Rows are points. Before rounding, the points of a table are all equally far from one centre. They may lie mostly on one side of it. Write the centre, to within rounding.

Points:
[[-44  -5]
 [-44  -5]
 [-36  18]
 [-34 -24]
 [-44   2]
 [-44   2]
 [-44  -9]
 [-42  10]
 [-32 -26]]
Centre: [-16  -2]

Points (12 x 6):
[[ -8 -14 -70 -37  17 -14]
 [ 12 -16 -60 -34   2  22]
 [ 17  19 -26  -7  28   0]
 [-10  -9 -23 -25  38   1]
 [  1 -20 -24 -26  54 -20]
 [  6  -4  -8 -10  53 -28]
 [ 23 -19 -34 -52  41 -12]
 [  3  -5  32 -69  -9 -48]
 [ -9 -15 -16  -3  53 -49]
 [  8   7 -28 -28 -15  30]
 [ 13 -23 -40 -35  52 -26]
 [ 17 -22 -56 -25  29  12]]
Centre: [ 21 -38 -16  -9 -24 -39]

Points:
[[-42 -39 -12  45 -33  19   9 -22  -1   8 -27]
 [-44 -45  25  41 -28  -6 -16 -36   3   6 -23]
 [-18 -61  32  50 -78  -2 -22 -17  -9  14  13]
 [-60 -31  10  26 -54  18  28  -4 -26 -25 -27]
 [-31 -47  36  38 -41  23   3  -5  -5  -5 -44]
 [-51 -20  55  66 -29   9  -8 -23 -13 -23 -11]
 [-31 -33  -1   6 -60   0  17 -19 -26 -55 -33]
 [-10  12  31   3 -27   7   4  26  25 -23 -38]
 [-40 -39  27  29 -22  38  -4 -28  11   9 -19]
 [-30 -54  14   5 -18  20  -4 -25  22 -17 -29]
 [  8   3   5  33 -40   9   6 -25 -27   9 -43]
 [-48  23  40  44 -38  27  -1 -15 -21   9  -7]
 [ -6 -41  -2  33 -40  41  19 -39   4 -14 -16]
 [-35 -21  17  12 -31  -4  18 -21  30  13 -14]
 [-61 -21  36  23 -45  38   9  -9 -45  10  -3]
 [ 14 -55 -34  21 -64  33 -32  -8   9 -34   6]
 [-53 -16   5  35 -59  25   9  -5  20 -40 -21]
 [-58 -21  13  57 -31  15   3   2 -57  11 -14]]
Centre: [-10 -20  11  21 -29   4 -15  10 -20 -22  19]

Points, 25 rows:
[[  1 -16  16 -60 -16  25 -33  -7 -51  57  -4  10  33 -42   3 -20  15  42]
 [ 13 -23 -13 -65 -60  -4 -19   0 -15  18 -13  14   8   0 -27  -9  32  35]
 [ 37 -22  -8 -24 -39  28 -15 -13 -68  34  -1  53  33 -20  16 -18 -14  42]
 [  5   6  44 -49 -20  15  24 -42 -13  24  27  28  49 -28   1 -20  24  42]
 [  2  31  30 -65 -54 -32 -50  28 -35  45  -6  12  45  18  19 -18   1  17]
 [ 30   6  22 -14 -33  24  11 -31 -47  41  30  40   3 -31   3 -13 -27  37]
 [ 20 -15  -2 -12 -39  28   0  23 -16  45 -23  14  13 -46  36  12  21  54]
 [  2   9  26 -71 -35  27 -19 -11 -55  52 -21   7  -8  16   0  -1  25  53]
 [ 23   3 -19 -66 -42  -5 -11  12  -5  39 -14  25  -2  23 -10 -50   0  29]
 [ -4  43  36 -54 -61  34  -7  23 -25  39 -15  60  13 -11   6  -4  19   1]
 [-26 -36  31 -35 -55  -4  35  -9  -9  39  18 -11  13  -3  -3  13   5  44]
 [ 11 -37   3 -17 -17  31 -22 -19 -51  54  -7  46  -2  -8  23   8  29  51]
 [ 65 -19 -19 -50 -49   7  -3   5 -22  45  14  -2  30 -17  22 -13  18  49]
 [ 23 -11   7 -20 -45  54   1  10  10   8 -11  26  43 -18  -7 -15 -21  60]
 [ 30 -12  25 -39 -20  37   8  13   6  31  -9  -8   7 -22  25 -27  22  44]
 [ 31   7  -8   6 -28 -10   7 -16 -29  -4  29 -34  20   5  52 -17 -11  46]
 [ 10 -41 -14 -16 -44  -1   6 -12   0  35 -15 -14 -10   1  37   5  -7  23]
 [ 28 -28  -1 -11 -62 -13 -14  -3 -24  47  18  22  31 -24  23 -15  39  44]
 [ 14 -24  22 -36 -55  74 -14  23 -46   8  39  29  -4  -9  10  -5  -2  25]
 [ 12 -19 -28 -40 -86  36   7  17 -38  61  -1  48  47   6   0  27 -17  14]
 [ 23  -4  -2 -46 -28 -15 -15 -12 -25  13  -9 -10  -2  -9 -20   8   6  77]
 [-11 -17  14 -97 -21 -16 -39   6 -44  41   8  16  62   2  18 -14 -29  25]
 [  5 -38  26 -62 -46  23 -25  -1  11  23  -1  15  15 -32  40  11 -12  23]
 [ -4   7  25 -92 -54 -31 -26  -5 -44  17  12  -8  29 -18  11   9   0  32]
 [ 11  15  -7 -66 -41 -14  37   4 -61  62  16  -1  32   4 -17 -24  15  10]]
Centre: [-10  17 -12 -35 -19  16  -6  10 -22  25  26  21  34  15  21  13   2  29]
